Every row gives one point. The window is the flat piece filled in between its corners: a triangle in 3 columns, a solid with four corners in 4, and so on. A path goes straight from each point to the next, and from the last back to the first. List the points from which the path goes on through the window.
In the rows, 128 means zero.

Window:
[[70, 110, 160],
[136, 105, 139],
[177, 145, 129]]
Path:
(1): [168, 145, 115]
(2): [178, 137, 161]
(3): [184, 153, 170]
(4): [138, 122, 108]
(5): [82, 115, 129]
(6): [86, 112, 175]
(7): [77, 118, 180]
(8): [68, 109, 142]
(9): [60, 97, 121]
(10): [80, 99, 206]
(11): [149, 140, 169]
(12): [137, 139, 127]
(13): [142, 146, 98]
(14): [174, 132, 145]
(15): [179, 127, 172]
(16): [149, 115, 93]
Through the window after points: 1, 3, 5, 13

Window:
[[178, 145, 135, 123, 92, 110],
[177, 195, 102, 191, 69, 125],
[88, 121, 191, 139, 195, 108],
[108, 114, 61, 170, 161, 136],
[120, 185, 117, 150, 171, 120],
[96, 86, 135, 77, 65, 140]]
Path:
(1): [133, 113, 179, 118, 162, 188]
(2): [126, 172, 150, 153, 156, 193]
(3): [114, 142, 89, 139, 141, 59]
(4): [109, 149, 116, 127, 132, 100]
(5): [151, 157, 117, 166, 142, 200]
(6): [131, 131, 164, 113, 105, 164]
(7): [101, 127, 157, 96, 101, 75]
(8): [123, 130, 79, 163, 124, 53]
(9): [131, 127, 101, 146, 149, 182]
(10): [156, 120, 138, 127, 109, 168]
(11): [140, 146, 120, 130, 103, 98]
(12): [127, 149, 98, 119, 59, 74]
(13): [180, 141, 95, 135, 63, 175]
(14): [162, 153, 125, 146, 112, 144]
(15): [120, 141, 126, 148, 106, 92]
(16): [91, 115, 133, 112, 150, 54]
Through the window after points: 2, 4, 8, 10, 14

Window:
[[134, 165, 141, 227, 96, 184, 115, 208, 182],
[128, 156, 58, 166, 126, 152, 154, 117, 131],
[116, 144, 143, 95, 120, 139, 103, 75, 100],
[181, 119, 38, 176, 98, 72, 120, 78, 135],
[120, 96, 129, 184, 120, 141, 154, 98, 123],
[153, 128, 67, 141, 94, 186, 106, 191, 69],
[106, 101, 56, 176, 124, 132, 93, 115, 124],
[90, 111, 56, 128, 93, 93, 131, 136, 67],
[135, 133, 201, 84, 226, 112, 149, 67, 149]]
Path:
(1): [130, 138, 103, 177, 130, 130, 110, 98, 99]
(2): [137, 151, 105, 191, 174, 118, 128, 91, 70]
(3): [134, 90, 89, 99, 108, 111, 131, 94, 159]
(4): [133, 108, 115, 154, 109, 155, 126, 125, 176]
(5): [147, 157, 130, 162, 151, 156, 120, 122, 120]
(6): [126, 149, 96, 169, 164, 104, 106, 102, 73]
(7): [116, 111, 95, 122, 110, 128, 132, 124, 119]
(8): [134, 117, 66, 129, 93, 157, 133, 153, 124]
(9): [142, 169, 91, 188, 141, 159, 115, 132, 76]
(10): [132, 155, 115, 214, 130, 127, 113, 104, 115]
(11): [127, 77, 106, 134, 89, 162, 156, 158, 163]
(12): [107, 96, 69, 87, 98, 131, 120, 116, 153]
(13): [115, 121, 79, 196, 125, 130, 109, 128, 100]
(14): [120, 155, 129, 150, 148, 129, 139, 97, 103]
(15): [143, 97, 89, 119, 133, 152, 137, 114, 178]
(16): [95, 59, 66, 159, 95, 155, 133, 161, 190]
Through the window after points: 6, 8, 10, 12, 14, 16

Window:
[[181, 63, 92, 69, 130, 176, 119, 170, 151, 120, 155, 171],
[100, 138, 104, 169, 114, 86, 166, 117, 40, 83, 117, 29],
[172, 125, 161, 61, 142, 90, 102, 125, 139, 176, 160, 131],
[73, 154, 78, 124, 110, 149, 150, 97, 129, 77, 153, 141],
[136, 52, 152, 45, 194, 113, 158, 104, 94, 118, 82, 90],
[146, 150, 47, 152, 133, 86, 119, 131, 116, 116, 51, 102],
[206, 127, 109, 171, 185, 74, 145, 191, 174, 122, 155, 130],
[168, 158, 115, 168, 89, 93, 122, 94, 169, 105, 157, 89],
[104, 59, 66, 160, 108, 133, 140, 132, 136, 130, 134, 118],
[151, 143, 144, 118, 182, 161, 125, 164, 140, 126, 112, 116],
[141, 159, 108, 157, 159, 114, 62, 181, 149, 71, 114, 139],
[85, 96, 140, 34, 123, 123, 142, 166, 101, 104, 55, 86]]
Path:
(1): [115, 93, 163, 125, 99, 98, 172, 161, 98, 104, 45, 148]
(2): [103, 111, 107, 77, 135, 123, 130, 144, 108, 106, 106, 73]
(3): [124, 132, 103, 116, 169, 100, 125, 132, 134, 115, 131, 54]
(4): [134, 133, 120, 160, 117, 97, 140, 129, 93, 108, 87, 131]
(5): [165, 141, 110, 162, 119, 123, 120, 160, 138, 110, 125, 165]
(6): [131, 137, 76, 135, 134, 112, 118, 155, 153, 95, 162, 78]
(7): [141, 146, 86, 101, 168, 139, 104, 145, 160, 124, 144, 90]
(8): [146, 107, 152, 125, 137, 124, 147, 144, 112, 111, 111, 152]
Through the window after points: 1, 7

Window:
[[136, 114, 184, 114, 144, 188, 114, 103, 137, 177, 145, 175, 173, 85],
[135, 131, 174, 82, 176, 135, 143, 155, 125, 189, 120, 103, 168, 105],
[130, 58, 95, 142, 135, 55, 117, 137, 142, 88, 130, 155, 43, 137],
[83, 195, 80, 127, 162, 131, 151, 116, 155, 155, 190, 157, 101, 153],
[180, 102, 146, 84, 109, 145, 80, 100, 132, 227, 126, 119, 157, 92],
[150, 35, 188, 75, 90, 78, 102, 79, 109, 126, 89, 144, 39, 166],
[112, 120, 133, 90, 99, 167, 126, 121, 105, 172, 109, 131, 196, 106],
[158, 66, 152, 53, 92, 134, 100, 114, 165, 108, 78, 148, 47, 105],
[90, 214, 129, 175, 105, 138, 128, 140, 154, 185, 126, 191, 102, 98],
[112, 94, 153, 69, 139, 153, 55, 109, 104, 190, 82, 165, 114, 87],
[131, 142, 135, 121, 144, 81, 92, 113, 126, 62, 148, 107, 83, 132],
[101, 209, 93, 167, 128, 165, 145, 185, 96, 172, 220, 161, 84, 129],
[120, 168, 109, 87, 145, 24, 156, 135, 126, 58, 186, 180, 87, 105],
[93, 162, 130, 123, 115, 120, 92, 177, 159, 155, 181, 170, 119, 154]]
Path:
(1): [120, 114, 145, 107, 100, 122, 116, 121, 140, 165, 138, 137, 113, 90]
(2): [101, 141, 146, 121, 113, 127, 116, 132, 135, 162, 155, 125, 86, 95]
(3): [136, 142, 138, 88, 136, 143, 112, 116, 127, 148, 130, 174, 144, 133]
(4): [189, 123, 121, 109, 149, 115, 115, 149, 135, 121, 137, 234, 122, 174]
(5): [93, 131, 125, 124, 115, 99, 128, 122, 137, 134, 148, 110, 92, 98]
(6): [95, 136, 139, 110, 121, 121, 101, 145, 138, 161, 172, 143, 74, 75]
(7): [154, 151, 116, 125, 151, 134, 160, 112, 121, 92, 88, 169, 147, 213]
(8): [159, 129, 86, 102, 152, 91, 111, 117, 117, 100, 145, 160, 122, 152]
(9): [68, 174, 164, 133, 114, 138, 135, 142, 144, 156, 170, 125, 73, 92]
(10): [77, 70, 197, 57, 110, 140, 154, 140, 173, 161, 170, 112, 62, 94]
(11): [182, 166, 84, 133, 140, 77, 63, 100, 111, 103, 69, 190, 153, 137]
(12): [159, 149, 157, 116, 150, 181, 115, 132, 132, 165, 108, 171, 131, 137]
(13): [105, 128, 140, 115, 135, 129, 126, 125, 130, 160, 172, 146, 129, 96]
(14): [94, 165, 148, 131, 111, 135, 132, 144, 128, 166, 166, 120, 95, 110]
(15): [140, 140, 109, 109, 148, 134, 111, 159, 126, 144, 155, 179, 116, 138]
(16): [152, 137, 149, 108, 137, 145, 100, 141, 107, 160, 118, 164, 120, 136]
Through the window after points: 8, 12, 14
